Each row of a before or after table is a point. One or more steps were done to the points. Then noise was added and the rows were shuffled. The steps act on how far a point lies along the listed directions, d1 being the first. Name the steps. A step turns or swaps two directions, mirrors them in a line or flattens them onto one, adds a multiple of one to another, or multiplies one. Angles are multiples of 10 degrees, from the lower direction toward the higher: turns from -170 to 170, lines from 10 to 170 but not 90. Use the fewest steps. Two steps may share a direction if one is a turn and the other turns, adds or multiplies; they go together, in the order done. Otherwise the lowest direction goes first.
In the rows, zero is written as 128.

Directions:
(1): [143 177]
(2): [177 113]
Before (13 x 2):
[[ 97 128]
 [126  90]
 [158 156]
 [ 96 208]
 [111 122]
 [ 98 126]
 [145 167]
 [201 190]
 [ 87 140]
 [118 167]
 [124 156]
 [137 188]
 [144 181]]
After:
[[149 108]
 [ 95 147]
 [156  98]
 [115  88]
 [181 114]
 [169 137]
 [178  57]
 [220 155]
 [111 101]
 [111 104]
 [114 117]
 [182 102]
 [172 122]]
Steps: swap d1 and d2

Directions:
(1): [ 77 110  95]
(2): [ 94 124 181]
(3): [111 189 122]
Before:
[[117 154 119]
 [139 153 121]
 [123 109 119]
 [155 105  55]
 [158 141  68]
 [187 114 148]
 [ 81 146 119]
 [195  97 144]
 [177 187 104]
 [181 112  83]
 [206 125 103]]
After:
[[180 120 160]
 [112 153 130]
 [ 92 147 101]
 [117 113 129]
 [137 160 143]
 [149 193 185]
 [ 95  99 201]
 [137 112 202]
 [187  99 167]
 [103 141 190]
 [162 125 200]]
Steps: mirror d1 and d2 in the line at 10 degrees

Directions:
(1): [169 182 153 139]
(2): [168  82 145 164]
(3): [127 144  74 175]
(4): [ 83 136 167 169]
Before, 11 rows:
[[148 122 200  99]
 [ 59 129 164  91]
 [145 104 130  75]
 [168 130 126 137]
 [140 103 166 193]
 [ 55 151 127 163]
 [122 143 142 129]
 [170 148 190  72]
 [107  85 184 123]
 [153 120 146 129]
 [149 194 103  95]]
After:
[[130 113 187 156]
 [175 127 150 120]
 [124 151 129 132]
 [ 39 154 111 118]
 [119 174 173  85]
 [ 72 116 162 103]
 [177 188  96 131]
 [144 131 152 111]
 [143 198 165  63]
 [132 121 120  68]
 [ 62 138 103 195]]
Steps: multiply d1 by 1.3; add -0.3 times d4 to d2; turn d2 and d3 by -50 degrees

Directions:
(1): [125 199 131 159 138 171]
(2): [129  94 196 145 159 158]
(3): [208 112 105 139 126 154]
(4): [ 98 102 103 100 106 195]
(5): [138 144 121  68 192 131]
(6): [151 153 174  80  79 130]
Before:
[[111 135 175  98 105 181]
 [169 156 150 124  92 124]
 [171  51 142 186 130 198]
 [113 144 142 104 142  97]
 [146  91 168 153 137 145]
 [116  88 162 135 176 176]
 [108  64  96 172 135 173]
 [118 129  86  71 105 132]
 [ 98 135 159  63 192 138]
 [157  78  82 163  74 146]
 [130 121 159 102 109 152]
 [191 136  97 144 108 173]
 [102  92 139  88 113 175]
 [216  65 121 116 131 187]]
After (14 x 6):
[[123 137  98 147 108  66]
 [160 102 117 124 106 134]
 [116 130 195 126 123 160]
 [ 59 161 222 140 152 145]
 [148 142 187 147 117  79]
 [168 150 208  93 121 103]
 [ 95 148 144 185 173 111]
 [180  58 169 113 104  90]
 [ 31 132 205 121 101 105]
 [117 153 143  85 105 147]
 [133 101 208 130 144 123]
 [142 141 180 112 107 118]
 [ 59 192 116 169 139 123]
 [ 55 156 133  98 146 112]]
Steps: turn d1 and d5 by 100 degrees; add 0.7 times d2 to d6; turn d3 and d4 by 160 degrees

Directions:
(1): [159 125 187  65  89 124 106 144]
(2): [ 91 123 140  78 144 140 196  87]
Before (14 x 8):
[[135 126 135 153 102 132  92 159]
 [131 133 109 136 137 147 145 132]
 [173 122 129 166 106 128  78 160]
 [ 80 119 182  39 122 135 172 141]
 [ 87 139 112  93 130 108 190  80]
 [141 132 114 206 132 119  99 162]
 [ 59 152 134  80 172 131 191  93]
 [136 132 113 171 131 106 107 147]
 [ 86 132  83 188 144 140 128 125]
 [ 55 122  76 117 178 146 216  68]
 [ 60 115 106 117 161 163 228  65]
 [114 137 135  80 126 122 174  97]
 [158 147  89 198 108 113  50 175]
 [ 76 135  97 102 148 135 174  66]]
After (14 x 8):
[[195 113 193  92  52 129  53 172]
 [119 130  99 207 147 119 131 140]
 [129 135 114 174 105 130  72 164]
 [147 137 120 128 121 142 120 147]
 [ 93 146  45 212 162 128 136 124]
 [ 95 129 106 164 136 140 152 125]
 [145 157 189  66  99 111  81 165]
 [187 122 170  93  70 116  42 179]
 [122 133 104 175 142 108 125 129]
 [ 91 122 193  29 110 131 153 159]
 [168 140 165  78  74  93  97 141]
 [149 142 161  78  98 106 127 129]
 [161 138 158  88  76 119  67 142]
 [109 119  87 180 158 147 158 100]]
Steps: swap d1 and d2
